Every row gives one point. Each copy is the shape, with its points in the same order, turned, moved and blurred by noise. Some copies are also mirrored. Which?
(in the rows, 128 means zero)

Shape (8 x 3):
[[150 168 114]
 [132 136 162]
 [155  90 142]
 [162 114 112]
 [ 94 107 134]
 [120 171 122]
 [ 98  97 134]
 [163  99  95]]
Copy 1, 8 rows:
[[131 162  82]
 [103 144 146]
 [104  94 132]
 [123 112  96]
 [150 122 158]
 [143 175 112]
 [145 110 163]
 [133  91  93]]
Copy 1 is: mirrored
Copy 2, 8 rows:
[[101 159 163]
 [158 151 122]
 [156 103 142]
 [123 109 160]
 [127 123  93]
 [100 169 131]
 [135 111  86]
 [117  91 158]]
Copy 2 is: mirrored
Copy 3 (8 x 3):
[[143 171 117]
 [125 125 156]
 [170  93 132]
 [166 127 110]
 [ 97  92 112]
 [105 163 124]
 [110  91 107]
 [179 124  92]]
Copy 3 is: only turned

Shape:
[[101 107 124 165]
 [145 137 127  86]
 [119 152  90 166]
 [182 123 161 106]
 [144 122 142 116]
 [ 93 130 138 178]
 [125 126 166 125]
 [122 123  99 146]]
Copy 1 (8 x 4):
[[ 84 114 133 166]
 [144 154 108 107]
 [ 98 155 100 189]
 [176 142 148 119]
 [137 138 135 127]
 [ 73 137 150 173]
 [115 146 158 123]
 [106 130 101 163]]
Copy 1 is: only turned
Copy 2, 8 rows:
[[111 107 140 175]
 [146 125 120  93]
 [114 155 110 174]
 [191 118 150 108]
 [152 119 141 120]
 [100 130 163 177]
 [137 117 171 124]
 [125 122 110 159]]
Copy 2 is: only turned

Shape (12 x 8):
[[126 115 108 129 178 112 131 139]
 [103 125 132 106  71 136 116 168]
 [147 141 112 132 134 138 149 141]
 [113 110 188 148 135 105 123  94]
 [ 89 131 152 143 115 150 130 130]
 [ 99 125 117  89 115 148 152 132]
 [106 162  81 111 153 105 130  71]
 [130 140 137 154 175 109 165 118]
 [116  94 140 156  61 158  92 144]
 [116 102 152  93 115 116 169 113]
 [112 118 112 180 148  90 162 118]
 [104 126 159 120  96  94 114 107]]
Copy 1 (12 x 8):
[[113 118 122 138 190 110 120 113]
 [132 109 135 100  90  88 117 159]
 [145 151 117 139 160 115 126 134]
 [133 125 191 163 129 112 131  69]
 [117 131 156 128 108 138 136 128]
 [121 144 114  85 129 112 132 121]
 [146 108  82 127 170 126 173  68]
 [119 148 147 166 178 121 154 104]
 [137 103 144 147  67 121  81 144]
 [117 160 135 111 122  81 127  81]
 [ 92 133 116 192 150 108 147 103]
 [145 104 158 131 107  80 143  89]]
Copy 1 is: mirrored
Copy 2:
[[125 123 121 144 173 109 144 136]
 [104  96 125 133  69 143 122 177]
 [145 127 110 146 133 140 158 137]
 [128 140 202 114 129 118 116 109]
 [ 98 122 162 147 104 154 132 131]
 [ 86 102 117 115 117 142 156 141]
 [ 86 170  82 123 137 104 130  91]
 [138 158 148 148 162 118 168 112]
 [133  70 152 157  69 155  85 139]
 [113 104 150  87 108 111 165 123]
 [128 138 146 177 134  84 154 101]
 [108 138 160 109  88 105 114 130]]
Copy 2 is: only turned

Shape, 15 rows:
[[141 144 149 154 115  98 132 103  67]
 [150  87 155 108 121 137 155 135 118]
 [ 66 130 130 100 146 153 144 105 165]
 [137 103 112 132 111 128 153 118  67]
 [169 130 152 144 120 129 120 129  60]
 [166  80 128 139 151 149 152 124 118]
 [ 96 150 127 103 127 148 159 134 143]
 [103 153 149 135 108 158 163 115 166]
 [ 79 114 136 144 125 154 122 125 156]
 [176 133 118 126  84 114  97 114  77]
 [143 153 123 142 128 157 121 134  76]
 [160 101 120 129 158 104 149 133 142]
 [ 84 125 165  91 153 154 138 109 169]
 [156 141 127 126 130 137 132  93  95]
 [ 75 134 147 101 148 137 144 153 172]]
Copy 1 (15 x 9):
[[151 155 164 161 111  83 142 119  91]
 [157 100 152 102 127 146 141 127 125]
 [ 58 130 147  86 145 162 141  86 130]
 [152 123 133 125 116 114 158 127  71]
 [173 149 158 162 117 121 126 145  83]
 [168  99 123 136 150 155 137 104 113]
 [ 90 150 134  95 139 147 157 122 134]
 [ 92 144 142 120 108 159 168 108 161]
 [ 66 108 144 129 122 148 125 109 133]
 [165 153 123 144  84  95 111 144  92]
 [137 163 134 152 123 142 137 147  80]
 [155 111 119 123 168 117 135 107 141]
 [ 82 133 170  85 144 167 124  93 145]
 [157 163 136 132 114 127 131 107  96]
 [ 70 128 152  86 162 150 139 127 158]]
Copy 1 is: only turned
Copy 2, 15 rows:
[[123 150 164 148 107  87 113 103  83]
 [134  86 141 132  98 136 164 130 120]
 [ 54 122 122 103  99 163 143 118 166]
 [121 119 127 143  87 122 150 113  60]
 [153 126 158 152 126 118 112 117  79]
 [142  98 108 163 118 131 162 110 121]
 [ 87 142 134 102  93 162 163 141 145]
 [ 87 148 140 139  80 164 149 138 173]
 [ 73 114 112 148  91 148 114 148 162]
 [165 137 134 121  83 108  91 106  86]
 [135 157 133 138 124 148 105 117  92]
 [129 108 105 127 126  94 175 126 140]
 [ 69 102 145 114 108 161 138 120 185]
 [136 139 139 132 112 134 126  84 110]
 [ 66 115 133 101 114 151 148 161 176]]
Copy 2 is: only turned
Copy 3, 15 rows:
[[113 145 165 153 141  85 121  95  70]
 [145  90 159  93 126 121 142 124 101]
 [103 131 109  96 148 136 141 100 181]
 [113 113 123 130 127 112 145 113  60]
 [136 144 175 144 126 121 110 116  53]
 [170  85 135 126 141 140 132 114  92]
 [117 150 116  95 132 119 152 128 148]
 [135 147 135 126 107 115 159 103 171]
 [109 112 128 133 124 137 128 120 170]
 [129 149 142 127  96  99  80 108  59]
 [128 169 140 142 125 143 126 131  83]
 [174  95 129 110 156  98 111 126 112]
 [117 125 140  76 152 145 141  99 184]
 [142 150 138 127 130 119 114  86  83]
 [113 125 131  86 146 128 139 145 184]]
Copy 3 is: only turned
Copy 4:
[[154 143 167 139 100 115 144  97  73]
 [148  91 153 116 121 151 164 141 121]
 [ 65 128 135 124 141 172 136  97 179]
 [137  96 137 127 104 145 156 111  71]
 [175 132 164 135 109 148 137 131  64]
 [168  97 127 152 147 159 173 129 123]
 [ 89 144 128 117 117 158 150 122 145]
 [104 153 133 144  87 152 153 119 178]
 [ 97 122 135 175 115 156 118 118 160]
 [181 128 131 107  97 132 101 105  65]
 [141 160 137 143 114 166 133 126  71]
 [148 111 123 134 161 109 158 139 132]
 [ 82 131 156 126 146 170 139 117 184]
 [155 145 139 126 123 156 140  94  99]
 [ 68 137 140 131 140 139 138 153 176]]
Copy 4 is: only turned

Shape:
[[176 172 132 119 132 126 182 139 132  93 134 144]
 [102 138 115 137 133 162 127 100 126 116 105 136]
 [130 116 117 104 139 150  77 132 186 109 117  92]
 [104 129 100 100 157 131 133 192 157 162 137 110]
 [164 101 167 115 147  58 145 127 129 119 128 148]
 [132 116 116 152 121 103 128 151 197 175  91 121]
 [118  88 157 140 111 129 124 171 162  86 102 178]
 [147 125 115 111  94 127 138 130  92 100 139 163]
 [113 119 129 127 106 130 118 106 153 111 161 127]
 [128 101  84 149 128  79 117 112 155 137 122 130]
 [137 147 125 142  88  92 145 109 110 112 133  81]
 [116 150 120 148 177 142 101 125  87 177 143 140]
 [101 190 149  93 117 123 118 113 125  87 136 167]
 [109 172 117 179 136 136 111 122 122 120 118 165]
 [106 136 129  93 115 156 102 155 122 156 145 139]]
Copy 1:
[[156 169 127 118 148 127 180 134 113  94 100 139]
 [115 114 111 145 106 143 114 105 142 116 110 131]
 [157  99 132  95 118 133  87 141 182  90 136  93]
 [107 103 121  95 138 174 127 188 120 105 155  90]
 [106 136 180  75 144  70 145 142 107 100 115 147]
 [114  97 181  85  78 163 125 162 122  62 117 110]
 [136  84 182 147 135 114 127 182 151 109  91 156]
 [149 126 120 127 120 107 154 140 119 136 136 179]
 [124 113 143 134 110 113 140 122 167 100 159 132]
 [103 106 140 104  77 103 115 146 115  59 145 137]
 [139 132 129 111  71  86 177 116 117 115 137 102]
 [ 95 142 134 130 124 157  83 109  79 137 160 117]
 [119 186 126 140 119 121 137 144 178 148 118 147]
 [117 153 142 178  90 144 105 129 111 111 116 134]
 [125 115 135 113 123 165 119 150 145 156 164 133]]
Copy 1 is: mirrored
Copy 2, 15 rows:
[[132 181 121  93 145 128 178 163 146  83 144 118]
 [108 147 120 123 138 155 127 114 110 136 120 104]
 [144 143 147 133 112 122  95 148  91 111  54  95]
 [118 126 147 130 142  98 126 213  94 160 108 118]
 [148 115 137 104 177  59 142 121 145  79 131 132]
 [110 102 131 141 128 101 105 174 175 133  74 125]
 [114  95 158 100 135 145 122 129 119  81 104 182]
 [149 136 113  72 121 125 146 115 111 119 161 132]
 [120 143 142 134  96 105 137 108 109 120 121 125]
 [117 104  80 135 122  78 110 131 132 116 103 122]
 [121 120 122 109  96  99 146 127 140  99 156  63]
 [138 153 118 156 172 121  83 139 111 168 173 104]
 [ 92 192 157  70 130 117 120 110 101 110 150 123]
 [ 92 157 103 127 137 152  88 129 134 118 158 134]
 [137 143 168 102 122 122 108 146  95 173 137 123]]
Copy 2 is: mirrored
Copy 3, 15 rows:
[[119 146 176 150  99 157 125  88 144 157 140 124]
 [ 96 123 109 141 126 168 134 132 134  98  82 137]
 [137 121 104 107 160 141 115 150 180  86 134 109]
 [ 81  97 102  94 165 123 111 139 131 161 143 115]
 [148 120 194 139 135  72 129 115 123 136 103 136]
 [131 116  98 141 146  99 129 175 174 177 100 114]
 [107  94 174 126 105 121 124 183 173 118 109 178]
 [120 122 140 130  71 132 113  97 111 112 117 166]
 [131 145 115 114 116 127 156 139 131  94 121 143]
 [125 112  94 153 135  71 142 127 155 123 100 140]
 [127 162 123 165  84 107 132 125 105 111 120  91]
 [101 134  96 152 181 146  94 121  78 135  91 165]
 [ 88 187 152  95 108 149 118 101 135 100  85 151]
 [ 87 167 112 174 131 150 113 129 143 123  92 174]
 [115 124 100  80 128 146  96 142 106 125 110 150]]
Copy 3 is: mirrored

Shape, 18 rows:
[[152 120 127 190 136 157 115 111 130 147 127 144]
 [123  96 159 104 115 122 112 116 115 156 155 129]
 [151 108 124 119 135 149 120 185 117 138 148  76]
 [143 104 120 106 148  86 116 121 108 100 157 120]
 [140 106 139 113 147 122 138 114 140  73 114 110]
 [151 116 147 119 143 151 134 155 219 135 159 141]
 [143 101 163 111 149 114 155 109 108 136 133 153]
 [150 142 153 154 132 134 131 112 146 153 129 132]
 [149 127 166 122 109 102 112 137 105 151 156 138]
 [140 153 122 200  70 125 129 197 123 119 151 144]
 [132 120 114 119 141 122 167 110 139 150 150 122]
 [135 164 142 134 150 150 125 124 120 126 141 133]
 [150 122 118 123  96 147 120 134 105 109 139 135]
 [133 110 152 136 145 144 134 198 109 148 155 149]
 [129 111 161 162  78 146 132 146 126 136 129  95]
 [ 17  99 127 122 146 110 126 108 182  47  70 143]
 [147 120 140 100 144 146 113 110 109 146  60 152]
 [ 88 106 136 129 146  66 137 118 121 128 103 138]]
Copy 1:
[[121 146 124 154  83 139 161 104 101 170  90 151]
 [140 144 142  79 112 139 122 135 120 166 127 126]
 [103 147 103 134 149 128 133 143  91 152 165 103]
 [145  82 123 123 134 104  90 124 104 158 121 124]
 [139  94 162 155 132 145  96  98 108 129 131 104]
 [104 141 178 181 136 144 131 149 165 170 153 154]
 [170 120 167 108 124 117 140 113 117 136 123 141]
 [127 158 154 145 118 129 139 100 129 156  97 138]
 [126 146 139  87 126 121 115 154 106 148  92 134]
 [ 81 154  82 151  82 114 145 194 121 113  81 130]
 [153 141 125 140 120 109 131  99 153 152 140 133]
 [116 145 134 142 117 128 124  95 101 133 122 162]
 [143 131 102 134 118 161 108 140 108 125 111 134]
 [109 132 132 117 130 117 173 169  92 135 145 155]
 [111 171 123 132  76 152 131 143 109 133 115  93]
 [ 88  22 182 142  42 163  97  72 159 106 155 123]
 [130 113 141 101 146 182 163  68 115 135 100 144]
 [124  74 150  92  97 101 131  95 146 136 114 113]]
Copy 1 is: only turned
Copy 2:
[[167 127 117 133 106 130 132 136  88 144 109 141]
 [ 97 126 148 101  97 144 149 120 139 127 123 182]
 [147  97 172 115 146 155 157 138 142 108 172 141]
 [106 102 104  79 132 110 143 139 135 112 163 182]
 [121 101  96 102 142  97 126 111 158 101 137 132]
 [184 147 127 131 117 146  94 116 196 137 144 168]
 [113 118 113  77 138 133 139 114 140 135  91 176]
 [143 140 131 131 124 123 131 144 132 152 105 150]
 [102 116 145 109 114 144 137 167 138 130 115 187]
 [166 111 112 167 122 175 154 216 126  83 117 155]
 [137 157 110  95 143 136 166 122 148 142 133 159]
 [121 110 109 144 145 139 134 134 130 159 131 149]
 [111 114 110 112 116 161 132 151 124 105 140 131]
 [157  88 149 122 148 189 143 133 134 118 120 188]
 [136 117 157 143 101 141 167 151 145  95 103 127]
 [111 129  50 185 139  70 136  40 153  38 122 177]
 [ 91 136 140 110 160 132  93  96  92 119 100 137]
 [107 136 106 116 154  89 159 115 124  88 105 204]]
Copy 2 is: mirrored
Copy 3 (18 x 12):
[[121  86 118 185 122 130 125 106  98 145 125 137]
 [ 87 101 155 109 112 107 116 115 130 125 162 135]
 [100 116 149 137 101 123 128 206 113 113 127 149]
 [127 124 157 110 173 111 113 147 103 117 158 127]
 [126 127 133 129 174 137 130 132 133  79 120 137]
 [142 104 105 151 118 164 143 155 188 132 181 146]
 [ 91 116 160 141 157 115 154 106 126 108 163 124]
 [113 101 145 167 121 134 137 112 145 147 127 123]
 [106 107 186 116 111 120 130 118 116 145 156 139]
 [160 157 156 164  52 166 121 128  81 152 135 156]
 [100 132 130 152 140 120 128 139 131 126 158  89]
 [ 88 130 146 160 145 153 123 129 127 153 121 140]
 [107 121 133 113 120 155 130 127  81 124 124 133]
 [ 97 133 154 159 100 130 154 156 107 134 178 181]
 [114 114 158 149  65 138 117 120 122  96 110 137]
 [132 206  63 118 179 101  88  66 167  64 117 182]
 [ 81 107 122 124 156  99 186 107 123 131  93 146]
 [130 165 143 131 156  63 127  94 129 115 142 139]]
Copy 3 is: only turned
Copy 4, 18 rows:
[[124 131 148 178 143 151 130 121 104 106 144 132]
 [122 116 122 105 131 119 122  94 101 155 118 145]
 [109  82 126 105 137 135  91 158 141 146 163 115]
 [129 115 124  84 133  93 120 126 127 103 148 178]
 [135 108 133  97 114 140 146 144 161  90 111 168]
 [160 103 164 158 126 125 118  97 203 154 120 129]
 [156 103 129 127 124 106 145 130 101 135 102 170]
 [138 130 165 145 146 138 118 121 109 126 112 135]
 [135 124 137 112 117 115  86 110  88 147 130 153]
 [126 157 130 161  73 126  59 150 113 105 158  91]
 [146 123 140 122 151  96 153 131 125 126 119 119]
 [123 147 166 137 135 134 125 157 123 143 131 155]
 [147 139 125 107 108 151 123 133 114 123 160 127]
 [121 102 114 162 108 113  92 158 121 169 142 143]
 [112 109 132 123  95 158 102 122 105 122 112  87]
 [ 93 179  65 120 104 139 168 129 209  65  42 174]
 [165 132 103 133 166 182 134 145 110 139 104 175]
 [119 137  95 122 143  92 118 131 120  90  74 165]]
Copy 4 is: only turned

Shape, 15 rows:
[[ 87 157 115 107 107 135 115 104 140 103 175 136]
 [141 108 171 106 127  88 150 101 114 118 151 171]
 [159 122 146 148 134 191 150 135 140 132 141 172]
 [107 113 116  85 141 121 128  93 103 149 119 133]
 [123 126 130 106 101 145 156 128 131 138 125 153]
 [169 150  84  98  96 178 112  87 114 122 129 155]
 [154 130 113 109 147 115 138 186 116 128 113 133]
 [132 184 125 168  87 132 111 157  97 160  88 125]
 [152 164 110 138 152 109 140 100 105 123  90 153]
 [138 129 115 163 132 110 113  89 173 137 113 174]
 [114 131 118 154 134 162 122 173  76 114 105 113]
 [158 118 160 107 117  96 151 118 132  85 118 119]
 [119 101 154 136 140  94 152 136 129 159 168  68]
 [ 96 155 120 102 111  94 157 118 108 114 147  63]
 [128 106 116 134 115 107 164 122 113 103 149 187]]
Copy 1:
[[130 146  76 150 112 102 123  97 117  92 116 122]
 [148  84 114 121 111  68 109 152 126 146 147  99]
 [133 132 118 117  98 124 175 139 142 148 177 169]
 [134 124 103 119 118 147 100 139 116 159 105  88]
 [102 136 117 113 111 115 143 144 112 138 134 125]
 [153 130 120 149 106 144 176  93  77 160 121 131]
 [104  82 140 100 150 150 120 135 132 122 127 159]
 [ 73 118 131 146 174 168 160 130  96 109 183 106]
 [159 105 113 128 170 148 141 161  93 132 138 122]
 [136 104  59 170 151 121 152 168 122 154 140 141]
 [113 140 144 101 174 160 141 106 154 122 158 121]
 [139 103 155 144 147  80 100 145 117 147 131 136]
 [101 106 146 165 111 130  85 166 184  97 130 105]
 [115 145 154 151 143 123  82 126 116  75  98  89]
 [136 103 103 101 135  72 158 139 139 131 116 115]]
Copy 1 is: only turned
Copy 2, 15 rows:
[[ 69 145 126 111 107 108 103 138 118 111 147  90]
 [119 121 166 156 127 138 169 126  67 114 147 117]
 [148 126 160 104 116  92 165  90 134  97  85 103]
 [151 113 140 117 136 139 125 150 114 135 173  79]
 [134 128 133 116 113  91 162 133 122 124 146 109]
 [118 150 145  39 110 114 149 113 118 161 129  82]
 [164 151 129 131 149 125 140 159 137 142 101 142]
 [137 160  85 115 124 142 151  82 189 146 149 145]
 [148 178 146 124 165 139 142 100 122 156 147  97]
 [118 143 149  97 191 103 138  82 112  96 156 119]
 [182 159 108 127  96 135 104 117 161 124 114 126]
 [128 135 163 152 122 107 131 118  77 164 136 150]
 [126  94 183 172 123 132 108 146 162 112 160 154]
 [105 144 147 167 100 120  93 161 147 165 182 126]
 [136 173 162 124 118 114 164 138  87  86 145 122]]
Copy 2 is: only turned
Copy 3:
[[ 75 156 155 135 148 107 121 122 146 108 134 162]
 [114 126 108  96 120 107 154 148 175 117 180 104]
 [151 161 123  68 150  83 109  84 125 142 139 107]
 [129 144 149 143 118 162 136 130 143 135 162 119]
 [142 129 150 123 144 104 124 101 162 140 154 124]
 [145 128 194  92 130 114 108 127  99 132 151 161]
 [175 123 107 119 137 132 120 132 162 143  89 123]
 [120  71 168 101 134 142 116  70 142 141  72 106]
 [132  88 120  85 144 170 115 119 122 124 145 132]
 [ 86 110 113  92 162 124 139 114 110 180 154 131]
 [138 140 146 105 130 152  68 102 159 135  76  94]
 [126  93  95 127 116  94 102 148 156 116 155 113]
 [102 145  80 155  68 118 137  87 171 141 117 115]
 [ 98 111 123 176  91 138 103 108 175  94 123 155]
 [119 135 125  76 145 115 119 132 196 147 162 136]]
Copy 3 is: mirrored
Copy 4, 15 rows:
[[144 110  92 105 188 101  88 114 130 164 134 138]
 [131 103 119 136 160 108 177  95 126 124 174 162]
 [133 113 141 106 154 201 117  84 141 120 155 122]
 [142 144 105 138 157  97 137 142 161 116 147 126]
 [117 110 100 113 141 136 131 106 140 129 151 106]
 [126 139  77  98 160 147  91  77 166  91 107 138]
 [130 138 107 138 105 167 141 145 111 139 120 151]
 [ 78 173 108 107 156 161 142 120  98 147  75  96]
 [118 151 113 162 159 150 155 103 161 141  93 155]
 [117  90 172 121 173 133 141 105 158 131  86 147]
 [113 163 100 154 162 187 106 148  96 129 131 118]
 [152 106 103 168 138 117 153  84  94 116 138 144]
 [135 150 169 156 117  90 116 126  86 155 172 122]
 [138 151  84 169 137  75 101 113  98 173 133 118]
 [ 90  86 109 139 157 139 137 108 138 135 164 172]]
Copy 4 is: mirrored
